Every row gives one point. Each copy is the shape, with its points in the same order, turned, moved and blurred by noise. Say if it was mirrored as well.
(in the rows, 128 means zero)

Shape (9 x 3):
[[ 66 148 103]
 [100 189  89]
 [150 150  78]
 [146  89 125]
 [142  95 136]
 [158  80 109]
 [128 151 120]
 [139 107 128]
 [132 106 138]]
Copy 1:
[[ 97 131 176]
 [124 180 174]
 [181 152 168]
 [174  84 129]
 [165  91 120]
 [194  82 141]
 [146 145 136]
 [162 103 128]
 [152  99 122]]
Copy 1 is: mirrored
Copy 2:
[[174 105 188]
 [164 156 196]
 [177 172 138]
 [158 110  90]
 [147 111  91]
 [174 123  80]
 [144 137 146]
 [153 117 105]
 [142 110 114]]
Copy 2 is: mirrored
Copy 3:
[[159  96  64]
 [195 121  86]
 [181 107 147]
 [106 108 151]
 [ 99 118 144]
 [111 101 167]
 [157 138 110]
 [114 114 138]
 [107 126 130]]
Copy 3 is: only turned

Shape (8 x 4):
[[ 99 112 125 108]
 [153 121  89  98]
 [ 99 103 122 130]
 [ 70 169  80 124]
 [172  98 118 134]
 [161 168  75 140]
 [173 156 166 146]
 [124 147  91  77]]
Copy 1, 8 rows:
[[124  89 101 136]
 [181  94 123 123]
 [115 103  90 128]
 [146 135  86 202]
 [147 112 137  79]
 [183 155 143 140]
 [114 133 191 114]
 [179  83 121 167]]
Copy 1 is: mirrored
Copy 2:
[[109 118 127 155]
 [146  88  95 123]
 [110 140 120 156]
 [ 69 126 123  86]
 [178 128  97 150]
 [151 116 100  69]
 [193 137 168 119]
 [116  75 116 114]]
Copy 2 is: only turned
Copy 3 (8 x 4):
[[146  96 102 137]
 [159 122 116  78]
 [149  95 124 146]
 [ 77  66 110 106]
 [173 148 147 113]
 [103 136 146  68]
 [121 191 125 138]
 [134 106  84  79]]
Copy 3 is: mirrored

Shape, 9 rows:
[[107 131 145 153 167 144]
 [ 83 129 146 124 169 100]
 [116  88  75  90 170 113]
 [168 116  92 107 133 138]
 [152  99 169 161 106 119]
 [180 143 110 164  92 111]
 [110 133 158  89  75 126]
 [ 85 109 107  67  69 174]
 [123 161 151 104 150 133]]
Copy 1 (9 x 6):
[[103 152 115 148  98 167]
 [103 152 107 167  75 121]
 [ 59 101  97 156 144 101]
 [ 99 120 108 105 169 124]
 [117 178 176 111 125 133]
 [124 136 146  50 122 131]
 [178 138 144 147 129  96]
 [170  73 144 177 166 111]
 [141 160  84 143 113 132]]
Copy 1 is: mirrored
Copy 2 (9 x 6):
[[154 116 128 121 157 170]
 [138 104 180 107 149 146]
 [ 45 131 156 119 140 147]
 [ 89 177 106 125 141 125]
 [163 143 130 186 156 104]
 [151 197 111 164 112 133]
 [147 113 132 123 103  70]
 [ 89  84  88 114  79  81]
 [151 132 139  85 142 123]]
Copy 2 is: only turned
Copy 3:
[[159 164 134 128 156 141]
 [146 165 123  94 108 147]
 [129  91 125  58 157 143]
 [118  80 106 127 179 153]
 [166 106 132 184 120 125]
 [105  97  98 188 154 104]
 [104 111 141 165  94 189]
 [ 78  89 192 131 135 209]
 [130 152 100 136 139 184]]
Copy 3 is: only turned
Copy 4 (9 x 6):
[[ 82 137 103 127 110 111]
 [ 77 115  88 152 153 112]
 [102 104 100 179  99 192]
 [126 102 158 145  79 162]
 [119 166 182 138 140 111]
 [159 144 171 142  84  90]
 [173 141 125 125 169 135]
 [182 147  96  97 139 192]
 [114  93 119 109 140 111]]
Copy 4 is: mirrored
